Each point is reached from the start by the listed moves, each made 0, 1 or 2 times, or once backwards (-1), plus a little noise. Say if it took an odd or an even number of moves. Then give how often each move was made.

Moves:
(1): [ 0.45, -0.07, -0.16,  0.01, -0.18]
(2): [ 0.08,  0.31,  0.10,  0.00, -0.03]
(3): [ 0.03, -0.11,  0.45,  0.14, -0.14]
Start: [-0.05,  0.02,  0.27,  0.12, -0.11]
Points:
[ 0.89,  0.32, -0.41,  0.03, -0.38] => even (2, 1, -1)
[-0.29,  0.69,  0.62,  0.12,  0.05] => odd (-1, 2, 0)
[ 0.17,  0.43,  1.36,  0.42, -0.48] => even (0, 2, 2)

Moves:
(1): [ 0.43, -0.04, -0.05,  0.02,  0.14,  0.03,  0.05,  0.00, -0.01, -0.01]
(2): [ 0.01,  0.42,  0.15,  0.10,  0.03, -0.13, -0.04,  0.08,  0.03, -0.01]
(3): [ 0.01, -0.23,  0.59,  0.06, -0.10,  0.02,  0.12, -0.03, -0.03,  0.03]
(4): [ 0.02, -0.16, -0.08,  0.64,  0.00,  0.03, -0.07,  0.06,  0.07, -0.15]
(5): [-0.18, -0.01,  0.09,  0.01,  0.43,  0.00, -0.04,  0.01,  0.09,  0.11]
(6): [ 0.02,  0.06, -0.05,  0.11, -0.03,  0.66,  0.03, -0.22, -0.03,  0.10]
(7): [-0.05,  0.02, -0.10,  0.06,  0.03,  0.03,  0.57,  0.08,  0.11, -0.02]
(8): [ 0.04,  0.08, -0.07, -0.06, -0.07,  0.24, -0.16,  0.57,  0.16,  0.06]
Start: [ 0.20, -0.13,  0.12, -0.05,  0.04,  0.28, -0.23, -0.17, -0.09,  0.13]
Points:
[ 1.14, -0.14,  1.23, -0.01,  0.02,  0.06, -0.25,  1.21,  0.21,  0.17] => even (2, 1, 2, 0, 0, -1, 0, 2)
[-0.54, -0.74,  0.25,  0.60,  0.75,  0.83, -0.79, -1.04, -0.15,  0.26] => even (-1, -1, 0, 1, 2, 1, -1, -1)
[ 1.28, -0.20,  1.49, -0.45, -0.27, -0.04, -0.23, -0.89, -0.58,  0.19] => odd (2, 1, 2, -1, -1, 0, -1, -1)
[ 0.51, -0.37, -0.51, -0.40,  0.61, -0.04, -1.05,  0.49,  0.08,  0.16] => odd (1, -1, -1, 0, 1, -1, -1, 1)

Moves:
(1): [ 0.50,  0.05,  0.06, -0.08,  0.04, -0.02,  0.21,  0.11,  0.16, -0.02,
  0.00,  0.02, -0.14, -0.11, -0.04]
(2): [ 0.02,  0.50,  0.08,  0.18,  0.21,  0.04,  0.03, -0.08, -0.10, -0.03,
 -0.12, -0.01,  0.15,  0.20,  0.16]
(3): [-0.04, -0.15,  0.31,  0.02,  0.03,  0.08,  0.05, -0.04,  0.01,  0.07,
  0.01,  0.12, -0.11, -0.03,  0.10]
(4): [ 0.05, -0.06,  0.01,  0.43, -0.20, -0.08, -0.02,  0.02, -0.08,  0.12,
 -0.14,  0.13, -0.16,  0.01, -0.12]
(5): [ 0.02, -0.18, -0.02,  0.20,  0.31,  0.05, -0.01,  0.04, -0.07,  0.04,
  0.05, -0.07,  0.04, -0.04,  0.00]
(6): [-0.04, -0.01, -0.03,  0.05,  0.03,  0.45, -0.09, -0.03,  0.07,  0.03,
 -0.06,  0.09,  0.07, -0.01, -0.03]
(7): [-0.11, -0.06, -0.09,  0.07,  0.06,  0.05,  0.43, -0.06,  0.03,  0.02,
  0.15,  0.03, -0.12,  0.07, -0.10]
(8): [-0.08,  0.10, -0.01,  0.02,  0.04,  0.02, -0.04,  0.37,  0.02,  0.00,
 -0.09, -0.01,  0.07, -0.03, -0.10]
(9): [-0.12,  0.10, -0.01,  0.08,  0.05, -0.16, -0.06, -0.10,  0.45,  0.05,
  0.02,  0.06, -0.04, -0.07, -0.11]
(10): [-0.07,  0.16, -0.10, -0.09, -0.04, -0.04, -0.07, -0.02,  0.11,  0.68,
 -0.08, -0.09, -0.06, -0.15,  0.04]
(11): [ 0.07,  0.11, -0.04,  0.11, -0.07,  0.12,  0.06,  0.12,  0.17,  0.07,
  0.43, -0.05,  0.19,  0.07,  0.12]
(12): [ 0.01, -0.03, -0.12,  0.00,  0.09, -0.04,  0.00,  0.01, -0.06,  0.07,
 -0.02,  0.44,  0.04,  0.03,  0.02]
Start: [ 0.13, -0.22,  0.06, -0.13,  0.05,  0.16, -0.06, -0.09, -0.24, -0.06,
  0.00, -0.19,  0.24,  0.13,  0.06]
Points:
[ 0.22, -0.94,  0.21,  0.80,  0.20, -0.02,  0.34,  0.69,  0.33,  1.27,
 -0.20,  1.17, -0.54, -0.41, -0.51] => even (1, -1, 2, 2, 1, 0, 1, 2, 1, 1, 0, 2)
[ 0.44,  0.51, -0.07,  0.00,  1.56,  0.49,  0.45,  0.47,  1.08,  1.58,
 -0.14,  0.62,  0.21, -0.37, -0.08] => odd (2, 1, 1, -1, 2, 1, 1, 2, 2, 2, 0, 2)
[ 0.71,  0.97,  0.34, -0.56,  0.32, -0.23,  0.40, -0.54, -0.23, -0.35,
 -0.02, -0.33,  0.41,  0.48,  0.59] => odd (1, 2, 0, -1, -1, -1, 0, -1, 0, 0, 0, 0)
[ 0.96,  0.53,  0.33, -0.69,  0.54,  0.34, -0.19,  0.18,  0.32, -0.89,
 -0.69,  0.47,  0.39,  0.06, -0.02] => even (2, 1, 0, -1, -1, 1, -1, 1, 1, -1, -1, 1)
[ 1.48,  0.39, -0.31,  1.35,  0.56, -0.07, -0.11,  0.45,  0.31,  0.46,
  0.37,  0.64,  0.53,  0.15,  0.05] => even (2, 1, -1, 2, 2, 0, -1, 0, 1, 0, 2, 2)
[ 0.72,  0.98, -0.69,  0.24, -0.19, -0.25,  0.49,  0.88,  1.46,  1.71,
  0.47,  0.64,  0.18, -0.25, -0.41] => even (2, 0, -1, 1, -1, 0, 1, 2, 2, 2, 2, 2)
[ 0.56, -1.34,  0.06,  0.65,  0.12,  1.29, -0.49, -0.03, -0.66, -0.43,
  0.36, -0.08,  0.48,  0.09,  0.13] => odd (0, -1, 0, 1, 2, 2, -1, -1, -1, -1, 1, 0)
